Every row gives one point. The last column is the point's height on a tilted bowl or saddle (a function of degree 2), plus a little noise. Count its main directions that bend up, bend down and stay straight.

Points (17 x 4):
-.94  .23  -.35  -.31
-.32  -.42  -.47  -.10
.26  -.22  -.34  -.30
.34  -.43  -.21  -.30
-.15  .36  -.15  -.05
.20  .29  -.08  -.19
-.70  .16  .32  -.92
-.40  .30  -.26  -.03
-.27  .37  .53  -.48
.63  .44  -.22  -.87
.05  -.38  -.06  -.17
.14  .26  .35  -.16
-.03  .17  -.03  -.10
-.16  -.05  .48  -.52
.01  -.82  .29  -.52
-.03  .52  .13  -.07
-.22  -.20  .20  -.38
Directions: 0 up, 1 down, 2 straight

Points, 26 rows:
.22  -.41  -.16  -.11  -.46
-.14  .94  .16  .10  -.66
-.21  -.30  .06  .22  -.12
-.08  -.49  -.01  -.01  -.25
-.15  -.42  .49  -.50  -.16
-.30  .51  .18  -.94  -.81
-.29  -.46  .41  -.16  -.03
-.68  .22  .00  .22  .12
.55  -.46  -.68  -.06  -.75
-.03  -.19  .10  .06  -.16
-.08  -.56  .29  -.07  -.34
-.23  .05  .22  -.50  -.09
-.06  .33  -.26  .05  -.27
-.33  .46  -.26  .06  -.33
.31  .40  .22  -.26  -.14
-.50  -.20  -.30  .53  .04
-.46  .18  -.22  .52  -.15
.15  .02  .00  -.27  -.28
.00  -.33  -.20  .50  -.32
-.17  .32  .07  -.07  -.18
-.23  -.47  .39  .57  -.66
-.31  .20  .55  -.27  .03
.10  -.04  -.24  .12  -.18
.57  -.56  .05  -.07  -.73
-.03  .39  .24  .45  -.20
.21  .07  -.58  -.52  -.91
Directions: 1 up, 2 down, 1 straight

Points, 21 rows:
-.65  -.20  .48  -.13  -.15
-.55  .23  -.20  -.13  -.15
-.03  -.26  -.23  .76  -.02
.17  -.26  -.04  -.14  -.04
-.11  -.05  .58  -.94  -.52
.00  -.36  .38  .06  -.04
.02  -.11  -.24  .15  .02
-.11  -.06  .24  .07  .06
.87  .18  .87  -.34  -.94
-.33  -.40  .09  -.38  -.10
-.32  .04  -.47  -.45  -.23
.45  .21  .56  .21  -.19
.57  -.41  -.52  .38  -.34
-.35  .13  .14  -.07  .01
-.44  .80  -.15  -.19  -.33
.36  .33  -.26  -.30  -.25
-.20  .35  -.15  -.20  -.10
-.30  .38  .04  -.31  -.14
-.22  -.79  -.13  -.32  -.13
-.14  .89  -.25  -.22  -.38
-.29  -.02  .31  .29  .12
Directions: 0 up, 3 down, 1 straight

Points:
-.40  -.06  -.13  .24  .14  .04  .26
.25  -.62  .08  .17  .30  .08  .40
-.21  .14  -.08  .14  .11  -.03  .15
.05  -.07  .12  -.16  .03  .06  .07
-.28  .22  .12  -.10  -.03  -.10  .23
.16  .23  .10  -.40  .12  .22  .16
.11  .54  .29  .23  -.34  -.27  .44
-.58  .46  -.30  .16  -.34  .43  .75
-.27  .16  .19  .94  .20  .06  .59
.00  .46  .14  -.35  .59  .21  .53
.12  -.05  .02  .28  -.05  -.20  .15
.20  -.50  .41  -.50  .10  -.03  .49
.10  .05  -.32  .25  -.25  -.04  .24
.40  -.77  .00  -.15  -.19  -.15  .58
.07  .19  .06  .29  -.08  .05  .10
-.09  -.57  .20  .06  .09  .30  .38
-.26  -.26  -.12  -.07  .01  .28  .27
.44  -.30  -.42  .06  -.26  .01  .38
-.17  -.37  .12  -.08  .21  -.49  .51
.06  -.14  -.05  -.52  -.31  -.51  .61
-.57  .19  -.04  .48  -.04  .21  .43
-.24  .10  .13  -.06  -.21  .13  .17
-.11  -.11  -.07  .03  .19  .18  .13
.22  .40  .40  -.14  -.28  -.15  .30
.14  -.21  .03  -.32  .46  -.20  .33
.13  -.06  -.09  .08  .20  -.10  .11
.55  -.04  -.16  -.31  -.29  .09  .20
-.08  .74  .29  -.34  -.01  .74  .80
.05  -.10  .10  -.39  .12  .10  .16
-.22  .02  -.40  -.06  -.66  -.26  .69
-.09  .03  -.17  .08  .05  .32  .15
.03  .05  -.13  -.16  -.02  -.29  .21
-.01  .05  .21  -.48  -.10  -.39  .44
.15  -.12  -.15  -.07  .48  .09  .21
.16  -.13  .12  .25  -.37  -.45  .42
-.25  -.31  .13  .14  .26  .28  .30
.18  .19  -.60  -.03  -.59  -.23  .69
-.10  .00  .15  .16  .10  -.13  .13
.03  .18  -.15  .30  -.05  -.53  .43
-.48  .61  -.45  -.10  .01  -.33  .85
-.40  .21  -.36  -.18  -.08  .15  .44
.18  -.28  -.26  .32  .52  .35  .47
-.02  -.13  .18  .23  .03  -.03  .12
.06  .52  .10  -.15  -.11  -.20  .30
-.24  -.13  .64  -.11  -.04  -.08  .48
Directions: 6 up, 0 down, 0 straight

Points:
-.05  -.21  .30  .23  -.35  .10  .10
-.23  .27  -.36  .54  -.16  -.24  .62
.15  .22  .02  .36  -.14  -.16  .40
.16  .24  -.07  -.15  -.08  -.39  -.01
-.14  -.36  .16  -.07  .01  .50  -.10
-.61  -.11  -.07  .08  .29  -.01  .58
-.11  -.29  -.01  .17  -.36  -.08  .19
-.31  .68  .50  .31  .00  .10  .92
-.26  .07  -.54  .28  -.03  -.37  .12
-.13  -.03  -.01  .09  .12  -.16  .09
.08  .22  -.60  .04  -.54  -.01  .26
-.22  -.08  .07  -.12  -.12  -.09  -.02
.13  -.52  -.10  -.19  .02  .79  -.39
-.89  -.06  -.22  .15  .05  .37  .92
-.37  .00  -.02  -.32  .04  -.25  .02
-.27  -.31  -.39  -.65  -.18  -.24  .39
.31  -.04  -.29  .45  -.30  -.19  .60
-.30  -.36  .15  -.71  -.08  .38  .63
.07  .12  .16  -.23  -.13  -.10  -.06
.21  -.32  .02  .30  .00  -.11  .16
.02  -.04  -.86  -.46  -.44  -.07  .10
-.16  .00  .13  .30  -.29  .48  .37
-.43  .32  .47  .21  -.18  -.01  .41
-.10  .16  -.13  -.01  .30  -.04  .17
.19  .59  .09  -.38  .00  .19  .60
.39  -.40  .00  .14  -.47  .08  .27
.70  -.37  .08  .26  -.25  .25  .13
-.14  .17  .35  -.21  .45  .16  .29
.44  .25  .10  -.18  .11  -.43  .20
.22  -.08  -.07  -.61  .40  .10  .59
.10  .26  .19  -.13  .08  -.04  .06
-.40  -.24  -.05  .37  .36  .29  .51
-.38  .03  -.27  -.39  .15  .54  .33
.15  .42  .01  .02  .26  .01  .34
-.94  .23  -.18  -.14  .15  -.38  .36
.14  .68  -.39  .15  -.58  -.09  .78
.07  -.22  -.12  .38  -.06  .15  .18
-.21  -.36  .49  -.58  -.03  -.08  .05
.58  -.63  -.12  .37  -.15  -.16  .55
.17  .53  -.07  .13  -.14  .19  .56
.29  -.23  -.35  .11  -.22  -.36  .31
Directions: 4 up, 2 down, 0 straight
